Each row of a before or after table is a point. The points were changed in one or more steps. Then noise was added and the rows were shuffled. The steps act on how far a point lies along the listed directions, d1 being the first. Name the steps. A step turns or swaps two directions, mirrors them in a line or flattens them onto one, adds a multiple of one to another, or multiplies one. Angles are multiples of 10 degrees, from the lower direction toward the higher: turns from -170 to 170, lines from 10 to 170 but not 90. Use the fewest steps. Two steps may share a direction if one is a turn and the other turns, adds or multiplies; they go together, in the order done. Otherwise the lowest direction goes first.

Directions:
(1): [ 1.9 10.0 36.5]
(2): [-37.8  -2.4   2.6]
(3): [  2.9 -36.5   9.9]
Before (8 x 3):
[[ 5.4  7.3  6.1]
 [-1.3  2.6  3.8]
 [ 2.0 -4.4  0.0]
 [-2.5 -7.2 -5.3]
 [ 3.3 -3.3  1.9]
 [-1.5 -0.3 -4.1]
 [-0.2  2.6 -3.9]
 [ 3.3  8.0 -1.5]]
After:
[[ 4.0 -2.4 -0.2]
 [-3.3  1.3 -7.2]
 [-0.6  3.2 -3.2]
 [ 1.6 -1.0 -1.9]
 [-1.0 -2.7  4.7]
 [-2.2  3.0 -3.9]
 [ 4.0  2.7  2.5]
 [ 5.0 -2.4  7.4]]
Steps: multiply d3 by 0.4; turn d1 and d3 by 50 degrees

Directions:
(1): [-23.6  14.4  25.3   8.7 -21.3 -29.2 -32.1   4.6  22.0]
(2): [-10.4  36.6 -40.0   5.0 -32.3  11.0   4.9   7.2  -2.1]
(3): [ -0.1 -16.3 -16.2   1.6 -16.9 -38.0  21.5 -39.9   1.5]
(4): [-14.1 -21.2  14.9  44.0 -22.2  28.4   6.1 -10.2  -8.5]
Before (10 x 9):
[[  0.7   2.0   5.1  -3.2   0.0  -2.4  -2.3   4.5   0.7]
 [ -2.5   7.8   2.8  -1.3   1.3   0.0  -0.8   5.4   0.9]
 [ -1.2   8.3  -4.8  -4.5  -3.9  -3.3  -2.0   3.0   1.7]
 [  5.2  -2.6   6.9  -3.0   4.9   3.3   1.3   3.1  -0.1]
 [  1.1   2.1   1.9  -1.6  -3.3   4.7  -0.5   2.7   0.7]
 [  4.5   0.8  -7.4  -3.1   7.2   8.9   5.3  -1.3  -5.7]
 [  6.3  -5.5  -2.0   0.1   9.2   6.1   6.4  -1.9  -5.3]
 [ -3.8  -4.5  -2.1  -0.9  -3.7 -16.2   3.7 -10.3   4.7]
 [  0.9   3.8   5.6  -2.7   1.9  -1.0  -3.2   0.6   3.3]
 [ -2.7   4.2   0.8  -0.2  -4.4   0.2  -2.2   1.2  -0.4]]
After:
[[  2.4   7.6  -5.0 -10.1   7.6  -2.9  -3.0   2.1   0.5]
 [  1.6  -2.8   4.0   0.7   0.5   4.5   2.7   2.2  -3.0]
 [  5.2  -2.0   7.4  -4.1   4.9   0.4   0.2   2.7   1.1]
 [  0.6   2.2  -5.9   1.6  -3.8   8.1   3.9   1.4  -3.9]
 [  4.0   2.9   0.7  -8.5   8.9  -8.4  -2.8   1.0   2.1]
 [ -1.2   3.4   2.6   2.7   1.8   6.7   3.3   3.9  -2.8]
 [  2.0  -1.5   4.6   1.6   2.1   6.0   1.8  -1.6  -0.8]
 [  1.2   2.3   2.3  -2.6  -2.5   3.7  -1.1   3.2   0.8]
 [ -3.0  -8.2  -6.0   4.5  -5.4  -6.9   9.7 -12.2  -0.5]
 [ -2.1   1.8   0.7   2.1  -4.3   4.1  -0.2   0.8  -2.2]]
Steps: swap d1 and d4; turn d2 and d3 by -10 degrees

Directions:
(1): [ 26.6  37.1 -19.8  20.1  34.3 -14.8   5.8  -5.7 -19.0 -22.7 -18.3  -2.8
  30.7  14.8]
(2): [ 14.8  19.6 -14.0  -7.9  -8.6   2.0  14.7  48.6 -19.0  23.6   5.3  42.8
  -0.8 -20.4]
(3): [ 38.4  18.4  11.7  14.0  -6.2  19.6   2.4   4.3  -7.3 -16.4  -2.5 -27.6
 -51.3 -19.9]
(4): [ 19.4   2.7 -12.5  22.5 -48.2  14.4 -25.2 -10.8  -7.1 -12.3  36.8   3.4
  28.5   2.3]
Before:
[[ -0.7  -5.8   2.1  -1.0 -11.5   2.9  -4.3  -0.5   0.2   5.5   3.4  -2.4
    0.5  -1.8]
 [  1.3   1.4   0.6   4.2  -1.1  -1.7  -2.5 -10.2   1.5  -5.6   3.0  -1.7
    4.8   1.5]
 [ -5.0  -2.2   0.6  -4.8  -3.7   2.9   2.7   7.5   1.1  11.5   1.1  11.3
   -7.1  -5.1]
 [-12.2  -3.6   1.5  -5.7  10.9  -4.4   6.6   1.7   2.9   4.8  -7.5   5.8
    5.1   3.6]
 [ -4.0  -1.6  -4.7  -2.7  -6.9  -1.2   1.1  11.3  -0.1   7.4   3.8  11.7
   -1.8  -5.7]
 [  0.4   1.7  -0.4   1.8  -3.8   3.4  -3.8  -2.6   2.4  -3.5   2.7   0.7
   -2.5   0.9]
 [  5.6   1.7  -2.2   0.3  -7.2   1.8   0.7  -2.9  -1.8  -1.5   3.7  -2.3
   -0.4  -1.0]
 [  6.4   2.1  -2.7   2.9  -2.3   2.9  -0.4  -4.8   0.1  -3.6   4.8  -2.1
    6.7   2.9]
 [  1.7  -0.4   1.7  -0.6 -10.9   4.3   2.6   8.9  -2.2   2.7   1.9   3.1
   -9.8  -4.4]
 [ -2.3   0.2  -1.5   3.4   4.5  -1.5  -0.4  -1.9  -2.8   1.7  -1.8   0.9
    1.4   2.4]]
After (10 x 14):
[[-15.0 -17.0   5.3  -6.1 -19.0   6.9  -6.5  -0.3   9.0  13.4  11.8   9.3
   -3.7  -3.6]
 [  5.6   3.5  -2.0  -1.9  -5.8   1.9   2.9   1.0  -2.3   0.2   1.6  -0.2
   -3.5  -3.5]
 [ -9.8 -11.6   0.3  -1.2 -19.8   3.9  -8.2  -1.0   6.0   4.8  11.7   5.1
   -0.4  -2.9]
 [  0.6   2.5   2.0   0.0  -2.3   4.4  -1.4   0.9   2.5  -0.6   1.7   1.5
   -8.7  -1.4]
 [-12.1  -7.1   1.9  -0.1   4.8  -2.8   0.3 -10.0   4.7  -1.3  -1.4  -0.7
   10.4   8.1]
 [  8.3   8.6   1.3   3.7   7.2  -2.0   3.1  -4.7  -1.6  -7.6  -3.2  -4.1
   -4.1  -2.1]
 [ 13.6   8.6  -2.9   4.0   5.1   2.4   4.5  -3.0  -2.0  -5.4  -0.3  -4.9
    1.7   1.7]
 [ -7.3 -10.5   3.0  -5.3 -20.9   5.1  -0.1   9.2   2.0   9.8   8.5   7.7
   -8.9  -4.8]
 [ -3.4 -11.7   8.0  -5.1 -16.9   6.6  -3.0   1.9   4.3   8.8   4.9  -6.2
  -12.3  -6.3]
 [  0.1   3.1  -2.8   5.3   7.4  -2.3  -0.7  -4.0  -4.7  -1.6  -3.6  -1.2
    3.4   3.1]]
Steps: multiply d1 by 2.5; turn d2 and d3 by -70 degrees; turn d3 and d4 by -60 degrees
